Each row is a point. Each table stands for the endless flat space through its points: a line for two points, a plane for three, and so on. Write the one point that lies in both, or say that there is none.

First (2 x 3):
[[ 1.06  2.29 -1.77]
 [ 1.29  2.70 -1.98]]
Second (2 x 3):
[[-0.69  1.29 -2.51]
 [ 0.15  1.21 -1.89]]
They share: no point

First:
[[ 0.71  0.93 -1.77  0.11]
 [-0.13  1.65 -1.47  0.59]]
Second (3 x 4):
[[ 1.77  1.75 -3.44  0.01]
 [-0.55  1.00  0.66  1.66]
 [-0.04  1.19 -0.26  1.24]]
They share: no point

First:
[[-2.33  3.32 -1.33  0.14  1.98  2.60 -2.54  1.94]
 [-2.12  2.87 -1.27  0.58  1.61  2.39 -2.18  1.47]]
Second:
[[-2.48  1.39 -0.56  0.92  0.82  1.73 -1.17  2.61]
 [-1.18  3.56 -0.43  2.58  0.98  0.51 -2.87 -0.24]
 [-1.48  1.31 -0.38  0.28  1.32  2.10 -1.27  1.27]
 [-1.08  1.89 -0.14  0.32  1.54  1.85 -1.69  0.67]]
They share: no point

First, 2 rows:
[[ 0.18 -1.27 -0.55 -2.25 -1.06 -1.40  0.42  1.22 -1.10]
 [ 0.30 -0.98 -0.15 -1.99 -1.00 -1.51  0.38  0.99 -1.10]]
Second, 4 rows:
[[ 1.08 -1.16 -0.21 -1.07 -1.31 -1.22 -1.42  2.18  0.37]
 [ 1.24 -1.78 -0.19 -0.79 -1.55 -0.45 -1.97  2.33  1.13]
 [ 1.97  0.09 -1.10 -1.29  0.97 -1.78  0.81  0.80 -1.62]
 [ 0.01  0.57  0.71 -2.68 -1.08 -3.00  0.50  1.26 -1.85]]
They share: no point

First:
[[-2.12 -2.53  1.09  0.07 -4.10 -2.55  1.67  3.81 -1.41  0.94 -2.43 -1.05]
 [ 1.93 -1.20 -0.66 -0.62 -0.65 -2.82  2.40  2.23 -0.97 -1.39  0.05 -2.07]
 [ 1.82 -2.11  0.31 -1.16 -0.54 -0.90  1.21  1.10 -1.69 -0.33 -0.96 -1.08]
 [ 2.42 -1.03 -1.07 -1.02  0.37 -0.68  1.45  0.62 -0.47  0.41  0.25 -0.80]]
Second:
[[-0.23  0.90 -3.26 -0.79 -2.21 -3.32  2.60  0.73 -0.65 -1.15  0.03 -1.79]
 [ 1.57 -1.34 -0.42 -0.15 -1.01 -1.74  2.88  1.91 -0.41  0.55  0.53 -0.33]
 [ 0.49 -0.30 -1.94 -0.85 -1.07 -2.03  1.28  1.42 -0.29  0.08 -0.48 -1.76]]
They share: [ 1.15 -1.02 -0.96 -0.51 -0.85 -1.67  1.86  1.78 -0.29  0.52 -0.06 -1.04]

First, 5 rows:
[[-1.91  1.84  1.84  1.69  1.44 -0.35 -2.23  1.97 -2.52 -0.30  0.71  2.39
   0.30  0.07]
 [-1.52  1.38  2.05 -0.54  0.32  0.66 -0.89  2.81 -1.23 -0.99  0.11  1.26
  -0.79 -2.19]
 [-0.25  1.06  1.63  1.20  1.71 -0.22  0.18  2.30  0.17 -2.46  1.34  1.40
   2.18 -2.12]
 [-0.86  2.36  1.11  2.32  2.16 -0.26 -1.99  1.29 -1.49 -1.43  1.67  1.78
   1.57  0.27]
 [-0.94  2.34  0.24  1.43  0.97 -0.15 -1.98  1.80 -1.40 -1.69  1.20  1.31
   0.19 -0.76]]
Second (5 x 14):
[[ 0.60  1.49  2.77  1.45  0.19 -0.66  1.16  2.71 -1.11 -1.31  1.62  1.89
   0.90 -3.53]
 [-1.84  0.39  1.01  0.20  1.98  2.26 -1.13  1.17 -0.86 -2.51  2.08 -0.09
   0.70 -0.55]
 [ 0.22  3.29  0.54 -2.12  4.07  1.68 -1.13  1.70 -1.98 -0.72  0.93 -0.07
   2.89 -0.09]
 [-1.49  0.69  2.53  2.38 -0.26  0.42 -0.56  1.87  0.51 -2.62  1.63  1.49
  -0.60 -2.34]
 [-1.84  1.34  1.86  1.47  0.86  1.19 -1.48  1.49  0.53 -2.50  1.32  0.95
  -0.16 -1.24]]
They share: [-0.59  1.99  1.78  0.44  1.53  0.76 -0.86  1.88 -0.47 -1.79  1.20  0.91
  0.87 -1.36]

First (2 x 20):
[[-0.20 -2.40 -2.81 -1.40 -0.65  2.55  0.32 -2.74 -1.09 -2.82 -1.16  1.59
   0.40 -1.68  0.63 -2.12 -2.35 -1.29  2.53  1.05]
 [-0.57 -2.19 -2.44 -1.42 -0.91  2.11  0.00 -2.44 -1.29 -2.33 -1.35  1.21
   0.58 -1.50  1.02 -1.86 -2.01 -1.18  2.05  0.81]]
Second:
[[-0.98 -1.87 -1.32 -0.22 -2.09  0.10  0.75 -1.73 -2.79 -0.80 -1.34  0.77
   0.83  1.16  1.91 -1.58  0.04  0.33  2.40  0.22]
 [-2.04 -1.43 -2.41 -3.46 -0.65  2.54 -2.18 -1.63 -0.54 -1.60 -2.18 -0.04
   0.99 -4.17  1.71 -1.29 -3.18 -2.91 -0.31  0.68]
 [-1.70 -1.07 -2.62 -2.70 -2.39  0.32  0.91 -0.93 -2.33 -0.22 -1.58  0.91
   1.23 -1.22  1.57 -1.58 -1.20 -1.71  2.06  0.44]
 [ 0.11 -1.89 -2.13 -1.58 -2.60  1.02 -0.02 -2.74 -0.36 -2.86 -2.03  1.90
   2.36 -1.99  0.83  0.34 -1.09 -0.96  0.20 -1.04]]
They share: [-1.31 -1.77 -1.70 -1.46 -1.43  1.23 -0.64 -1.84 -1.69 -1.35 -1.73  0.45
  0.94 -1.14  1.80 -1.34 -1.33 -0.96  1.09  0.33]
